Every row gives one point. The points of each table are mixes of a few directions, plus a little noise. How many directions does each table use, and how many do they share? Where both have some left over, give the other angles between the two spaces (their principal angles), to ten degrees, smallest first.

First (6 x 3):
[[ -1  22 -15]
 [ 14 -11 -19]
 [  8 -14  -4]
 [ -2   5   0]
 [  9  -8 -12]
 [-29   5  50]]
Second (7 x 3):
[[-23 -24  60]
 [ -1  -1   4]
 [  8   9 -22]
 [ -1  -1   1]
 [  6   6 -15]
 [  5   6 -14]
 [  6   6 -15]]
Directions: first 2, second 1, shared 1

First (8 x 6):
[[ -8  49  13  10  -2  -2]
 [  1 -14 -12   0   4   1]
 [  3 -33 -27  -1   9   1]
 [ -7  34   1  10   2  -2]
 [  5 -23   0  -7  -2   1]
 [  8 -43  -5 -11  -1   2]
 [  4  10  42 -11 -18   1]
 [ -6  20 -12  10   7  -2]]
Second (7 x 6):
[[ 23  11   4  20 -13   0]
 [-11  -1  -8  -1  -5   9]
 [  2  -2   6   1   6  -6]
 [ -2   0  -7 -32 -10 -13]
 [  9 -15  24  -8  60  -9]
 [  7   9 -15  -6 -16  12]
 [-27  -2  -4  27 -23   7]]
Directions: first 2, second 4, shared 0; angles 60, 70

First (10 x 9):
[[ -1   4  -6 -24  24   1  -8  -2  -2]
 [-37 -20 -10  23   1  50  34  22   9]
 [-38 -11  17  51  12  14  15  35  -8]
 [ 25  12 -14 -53  14 -12 -20 -24   2]
 [ -1   2  23  41 -14 -25  -4  12  -9]
 [  1  16   4 -39  60 -23 -33   2 -16]
 [ 23  -5  -9   6 -57   4  15 -22  16]
 [ 45   2 -28 -43 -54   5   6 -46  23]
 [ -5 -11   0  32 -37  15  22   3   9]
 [-13  11  21   5  50 -28 -26  20 -22]]
Second (9 x 9):
[[ 23 -33  38   5 -16   0 -17 -53  13]
 [-19 -37  46  26  30  16 -12 -16   1]
 [-19  18 -25   1   8   7  16  36  -7]
 [ 25 -33  28   5 -31   8  -8 -53  18]
 [-20  10   5  39   0 -11   9  38 -13]
 [  6 -10  -6 -27   5  18  -1 -22  10]
 [-29  24 -46  -6   9  21  31  51  -5]
 [ 38  18   4 -11 -26 -43 -21 -20  -3]
 [ -5  43 -44 -32  20 -15   3  40 -15]]
Directions: first 3, second 4, shared 3

First (8 x 14):
[[ 60  -4 -11  -7  16  35  17  52  39   2  -9   2  -8 -16]
 [-28  -4   5  -1 -12 -37 -34 -23  -8  -8  21   0 -10  13]
 [-39   5  10   3  -5 -17   3 -40 -25   1   9   5   6   7]
 [-35   7   9   5  -3  -6  13 -35 -27   4   0   3  12   4]
 [ 17  -3 -10   4  -7   7 -14  29   2  -1 -24 -16   5   1]
 [ 28  -6  -6  -5   4   4 -10  26  24  -3   5   0 -12  -4]
 [ 40  -2  -5  -7  14  23  16  30  29   2   2   6  -8 -12]
 [-43   8   9   7  -7 -10   9 -39 -34   4  -4  -1  16   7]]
Second (9 x 14):
[[-23 -14  16 -11   1 -13  -5  10  15  -1  36  -4   2   8]
 [-42   0  17   0   0   8  30 -11 -18  10   4  -8  28   5]
 [ 53  -3  -9 -10  17  11   1  26  42  -4  17  17 -27 -13]
 [ 30  17 -20  13  -1   9  -2 -16 -17  -1 -38   7  -9  -8]
 [  0   4 -13   8 -15 -32 -47 -21 -16 -11 -11   0 -18   8]
 [ 12  16 -20  18 -12  -2 -17 -20 -32  -3 -47  -3  -2  -1]
 [  1   3  11  -7  19  27  49  -1  10  10  14  12   9 -10]
 [-21  -9   5  -3 -11 -34 -37  -8   0  -9  21  -4 -10  13]
 [-10 -12  14  -7   5  26  30  41  15  10   5 -18  27   0]]
Directions: first 3, second 4, shared 3

First (8 x 20):
[[  1  -6   1  -7   8  -7  -4   1   1   4   2   1  -7  -5   3   2   4  -4
    3   0]
 [ -2   9  -2  12 -13  11   6  -2  -1  -8  -4  -2  12   7  -5  -3  -7   8
   -5  -1]
 [  4 -21   4 -25  28 -25 -14   5   2  17   9   4 -25 -16  11   6  14 -16
   11   1]
 [  3 -14   3 -17  19 -17  -9   3   1  12   6   3 -17 -11   8   4  10 -11
    8   1]
 [ -4  20  -4  25 -28  24  13  -5  -2 -16  -9  -4  25  16 -11  -6 -14  16
  -11  -1]
 [ -3  18  -4  22 -25  21  12  -4  -2 -14  -8  -4  22  14 -10  -5 -12  14
  -10  -1]
 [  3 -14   3 -17  19 -16  -9   3   1  11   6   3 -17 -11   7   4   9 -11
    7   1]
 [ -1   6  -1   8  -8   8   4  -1  -1  -5  -3  -1   8   5  -3  -2  -4   5
   -3   0]]
Second (10 x 20):
[[-24 -16 -54 -40  -2 -27 -12   5  10   5  -6 -59  60   5  23 -25  -8  -5
   -6 -10]
 [  3   5   2   3  -3  -5  -3  -1  -5   2  -5   9  -9   4   0  -1   3   1
    3   4]
 [  2   1   3   2   0   1   0   0  -1   0   0   4  -4   0  -1   1   1   0
    1   1]
 [  6   5  10   8   0   3   1  -1  -4   0  -1  14 -14   0  -4   4   3   1
    2   3]
 [ -6  -8  -6  -7   3   5   4   1   7  -2   6 -15  16  -5   1  -1  -5  -1
   -4  -6]
 [  0 -10  20   8  10  31  17   0  13 -10  20  -3   2 -16 -11  15  -7   1
   -8  -8]
 [ -1   0  -5  -3  -1  -4  -2   0   0   1  -2  -3   3   2   2  -2   0   0
    0   0]
 [  7   9   8   8  -4  -5  -4  -1  -9   3  -7  18 -19   5  -2   1   6   1
    5   6]
 [  8   9   9   9  -4  -4  -3  -1  -9   2  -6  20 -20   5  -3   2   6   1
    5   7]
 [  6   4  13   9   0   6   3  -1  -3  -1   1  14 -15  -1  -5   6   2   1
    2   3]]
Directions: first 1, second 2, shared 0; angles 80

First (8 x 32):
[[ -9 -21  28 -14  24   6  12  29 -37  16  17  30 -19 -13   8  50 -10   7
    4  -3 -12 -34   1  -6  32 -46  43  40  32 -24  15 -37]
 [-35 -14 -12  -7  46   9  -1  39  -2  26   9  34 -11  15   8  -7   2  13
    5 -16  33 -38 -19 -16  41 -24  21  -8  26  -9 -23   4]
 [  8   5   0   3 -12  -2  -1 -11   4  -7  -3 -10   4  -2  -2  -3   0  -3
   -1   4  -6  11   4   4 -11   9  -8  -2  -8   4   3   3]
 [  0  15 -26  11 -11  -3 -10 -17  30  -8 -12 -18  14  14  -5 -43   8  -3
   -3   0  16  21  -5   2 -19  33 -31 -34 -21  18 -17  32]
 [  5  12 -16   8 -13  -3  -7 -16  21  -9 -10 -17  11   8  -4 -28   6  -4
   -2   2   7  19  -1   4 -18  26 -24 -22 -18  13  -8  21]
 [  0  -3   5  -2   2   1   2   3  -6   1   2   3  -3  -3   1   9  -2   0
    0   0  -4  -4   1   0   3  -6   6   7   4  -3   4  -6]
 [ 41  10  27   3 -49  -9   6 -37 -13 -26  -5 -31   7 -25  -6  29  -7 -13
   -5  19 -47  34  24  18 -39  12 -10  26 -21   2  36 -21]
 [-11  -3  -7  -1  13   3  -1  10   3   7   2   9  -2   6   2  -7   2   4
    1  -5  12 -10  -6  -5  11  -4   3  -6   6  -1  -9   5]]
Second (11 x 32):
[[ -9  -3  -3  -2  11   2   0   9   0   6   2   8  -2   4   2  -2   0   3
    1  -4   8  -9  -5  -4   9  -5   5  -2   5  -2  -6   2]
 [-21  -8  -9  -3  26   5  -1  21   1  15   5  19  -6  10   4  -7   2   7
    3 -10  20 -21 -11  -9  23 -12  10  -7  14  -4 -15   4]
 [-20  -9  -5  -4  26   5   0  23  -4  15   6  20  -7   7   5  -1   1   7
    3  -9  17 -22 -10  -9  24 -16  14  -1  17  -7 -12   0]
 [ 19  10   4   5 -26  -6   0 -23   4 -15  -7 -20   8  -6  -5  -1   0  -7
   -2   9 -15  23   9   8 -25  17 -15   0 -17   7  11   1]
 [ 10   4   4   2 -13  -2   1 -10   0  -7  -2  -9   3  -5  -2   2  -1  -3
   -2   5  -9  11   5   4 -11   6  -6   3  -7   2   7  -1]
 [ 13 -10  33  -9  -6   0  11   3 -32  -1  10   7 -11 -21   3  50  -9  -1
    1   7 -31  -9  12   4   5 -27  26  41  13 -16  27 -37]
 [ -9 -10   9  -7  17   4   4  18 -15  11   8  17  -9  -3   4  19  -3   5
    2  -4   0 -20  -2  -5  19 -22  21  15  17 -11   2 -14]
 [ 32   9  19   3 -39  -8   3 -30  -8 -21  -5 -26   7 -18  -6  19  -5 -11
   -4  14 -34  28  18  14 -32  11 -10  17 -18   2  26 -13]
 [-33   0 -35   3  34   6 -10  22  26  17  -3  16   2  27   3 -46  10   9
    3 -15  46 -17 -22 -13  22   8  -9 -39   5   7 -38  34]
 [ 44  11  27   3 -53 -10   5 -41 -11 -29  -6 -34   8 -25  -7  27  -7 -15
   -5  21 -48  38  26  19 -44  15 -13  25 -23   3  37 -20]
 [-27   8 -42   8  22   3 -13   8  37   9  -9   4   9  30  -1 -60  13   6
    1 -13  46  -2 -21  -9   8  24 -24 -50  -8  16 -40  44]]
Directions: first 2, second 2, shared 2

First (11 x 32):
[[-20   5  -3  10 -26   4  29 -18  20 -11 -25 -21  31   8  -6  -4  16 -12
   -4 -13 -21  21   4  14 -28  25  14  -9  17 -18 -14  17]
 [ 18   0  -8  -2  26  -9 -35  21 -10   8  26  19 -16  -7  -9  -5 -11  10
   -2  24  13   2 -17  -4  23 -40 -20   7 -24  20  13 -15]
 [-15  -1  29 -16  -4  23  25 -13 -10  13 -14 -11 -21   6  23  25 -11 -16
   13 -30   0 -40  27 -25   1  50  22  -2  20 -19  -5   5]
 [  6  -7  -2   1  -4  -7  -4   2  -3  -7   4   8   0   0   0  -6   8   5
    1   5   4   5   2  11  -1  -4   1   1  -1   2  -1   0]
 [  0 -13   9  -4 -13  -2   1   1  -6  -8   1  12  -6  10   0  -7  17  -3
    8   2   3   4  16  20  -8  19  15  -1   5 -10  -9   8]
 [ -1  -8   9  -4  -2  -2 -23  20  -5  -3  15  24  -8  19 -27 -19  21 -14
    9  28  -3  31   4  31  -5   4  13  -4 -15 -13 -10   9]
 [ 22   1 -36  18   7 -26 -17   4  10 -14  11   4  23 -19  -7 -17   1  30
  -18  18   7  22 -30  11   4 -60 -33   7 -14  31  13 -13]
 [-25  18  -4   9 -11  12  24 -13  24   2 -24 -31  30   6 -12   3   0 -18
   -7 -12 -26  19  -8  -5 -20  17   5 -10  10 -16  -9  13]
 [-19  10  12  -4  -6  20  37 -23   5  10 -26 -31   3  -4  24  26 -17  -9
    1 -38  -8 -33  12 -32  -5  36  10  -3  24 -11  -1   3]
 [ 23 -10 -15   4   8 -19 -21   9  -8  -8  18  19  -4 -11   2 -11   3  23
   -4  16  16   2  -9  10  11 -35 -17   8 -12  22  10 -11]
 [ 10   2   9 -12  27   7 -16  11 -17  18  15   8 -31  -8  12  15 -25   4
    5   0  15 -33  -2 -29  28 -11 -10   7 -10  12  13 -16]]
Second (11 x 32):
[[-12  29 -35  30 -27 -32  16 -41   9  23 -27 -21  31  -7  21   6  -8  38
  -23 -34 -16  14 -30  34 -21 -16  11  -8   6  29   0  10]
 [-16  11  -3 -10 -17 -12 -18  -1  -2  25   5  13  -8  24 -11   7  12   9
    0   2   1  21 -12  30  -2   2  23 -10 -19   2  -6   6]
 [ 14 -24   6 -20  12  28   8  24  20 -44  15  -5   6  -9 -16  -5  10 -24
    4  20  13  -9  16 -47  15 -10 -36  13   6 -19  11 -15]
 [-11  15 -12  -4 -21 -11  -5  -8   7  18   1   1   1  13  -2   8   6  13
   -7 -10  -1  15 -13  20   0 -10  14  -5 -11   6   4   6]
 [  3  -4  -4  -1   3   1  18 -14   2  -6 -11 -15   6 -15  21  14 -10  12
   -4 -17   8 -27   2 -25   2   3 -12   4  15   8   3 -11]
 [ -6   3  -6  36  13 -28   1 -21 -17  10 -31  -8  25  -9   6 -12  -4  17
   -4   5 -17  13 -13  32 -36  20   8 -14  11  17 -31   3]
 [ -2 -15 -15 -19  -8   9   6  11  34 -36   6 -12  30   3 -26   2  26  -3
   -8  19  12  18  -6 -24   0 -16 -32   2  -3 -10   2 -16]
 [ 13   1  19   5  12  15  -9  19 -13   1  16  16 -27  -2  -2 -18 -12 -26
   12   6  -9  -3  16   3  12  -1   9   8  -3 -12  11  14]
 [  8 -15  29 -33  14  26  -5  20 -13  -1  21  14 -41   4   7  16  -7 -18
   17   0  21 -39  26 -37  29  15  -1   9  -2 -15  11 -10]
 [-11   7   4   3  -4 -13 -21   3 -11  21   2  16  -8  19 -14  -6   8   1
    4  11  -7  24  -7  36  -9   9  24 -11 -15   0 -14  10]
 [ 20  -7  17  12  23  17   9   9 -14 -11   2   1 -16 -21  15 -13 -22 -20
    9  -3  -5 -27  20 -21   9   4  -8  12  15  -6   9   3]]
Directions: first 4, second 5, shared 2; angles 70, 90

First (10 x 32):
[[-10 -19  -3  -1   6  -3  -1   6  -6   1 -14 -12  -3  -1  -3   6   4 -12
  -14  -8  -9   6  -3   1   2   7   0  16   7 -14  -7   1]
 [-15   1  11   9   3  -1   9 -23  13  10  -3  34  24  21 -30  23  33  11
   37  29 -20 -60 -28 -29   9 -12 -13 -11 -14  17 -39   2]
 [-10  -4  -2   3   3   3  12  -6  10   7 -12  14  14   2 -18   9  11  -8
    8   8 -18 -19 -17  -5  -7  -4  -8   7  -3  -4 -32  -7]
 [ 20  10  -7  -4  -8   3  -5  18 -11  -5   6 -22 -19 -17  27 -26 -34 -10
  -27 -20  19  52  26  27 -14   3  14   1  11 -10  32  -2]
 [ 12   4  10   7  -8  -7 -12   4 -23   3   5 -10 -14   8  20 -12 -12  -4
   -7   0  10  16  15   2   2  -7  13 -16  10   3  19  15]
 [ -1 -10  -2  -7   4  -4 -12   8  -7  -8   4 -21 -13  -4  12   0  -3   5
  -15 -13  11  16  12   3  11  12   3   6   4  -4  26   4]
 [-16  -8  -4  -4   9   3   8  -9  19  -1  -5  13  15   1 -22  19  22   8
   14   6 -13 -30 -18 -12   6   5 -13  10 -11   3 -21  -8]
 [ 13  10  -7  -3  -6   5   2  10  -1  -2   2  -9  -8 -14  14 -18 -23  -9
  -16 -12   9  33  13  20 -15   0   7   3   6  -8  13  -7]
 [ 15  23   1  -6  -5   3  -7  -3   8 -10  25   3  -5  -4  12  -8  -7  26
   11   1  24   3  14   2   6   0   2 -18 -10  19  34   0]
 [ -8  -6   3   6   2  -2   5  -6   0   7  -9  10   8   8 -12   8  10  -7
    7   8 -14 -18 -12  -9   0  -5  -3   1   0  -1 -23   1]]
Second (8 x 32):
[[  5  -4   9   0  -1  -8 -19   2 -15  -6  13 -14 -14   8  15   1   1  15
   -3  -2  17   4  14  -6  19   5   6 -12   2   9  33  15]
 [ -9 -17  13   0   6 -12 -21  -4 -16  -5   8 -13  -9  17   5  15  20  20
    3   3   9 -18   4 -22  33   7   1  -8   0  10  23  20]
 [  6  16 -10   8  -9  14  31   1  14  14 -20  25  18 -14 -13 -15 -19 -35
   -1   4 -24  11 -13  21 -44 -16  -2  10   4 -15 -49 -20]
 [-17 -17   6   9   4  -4   5  -9  -2  11 -16  13  13  15 -20  17  21 -10
   11  14 -24 -33 -21 -17   4  -6  -6   4   0  -3 -38   4]
 [  3   2  -4  -6   2   1  -5   3   4  -7   8  -7  -5  -6   5  -1  -1  10
   -2  -6  11   6   7   3   6   7  -1   1  -4   2  17  -2]
 [  7  10  -8  -6  -2   7   5   5  10  -4   4   0   0 -12   3  -9 -12  -1
   -5  -7   5  16   4  13 -11   2   0   5  -3  -2   6 -11]
 [ -6   4 -14  -5   4  13  24  -1  26   2 -13  17  18 -15 -22   2  -1 -14
    3  -1 -18  -4 -18  10 -23  -1 -12  20  -7 -11 -37 -24]
 [ 13   3   9   1  -5  -9 -22   4 -20  -6  18 -18 -20   5  26 -10  -9  13
   -6  -5  24  16  23   0  16   2  11 -19   6  10  43  17]]
Directions: first 4, second 3, shared 3
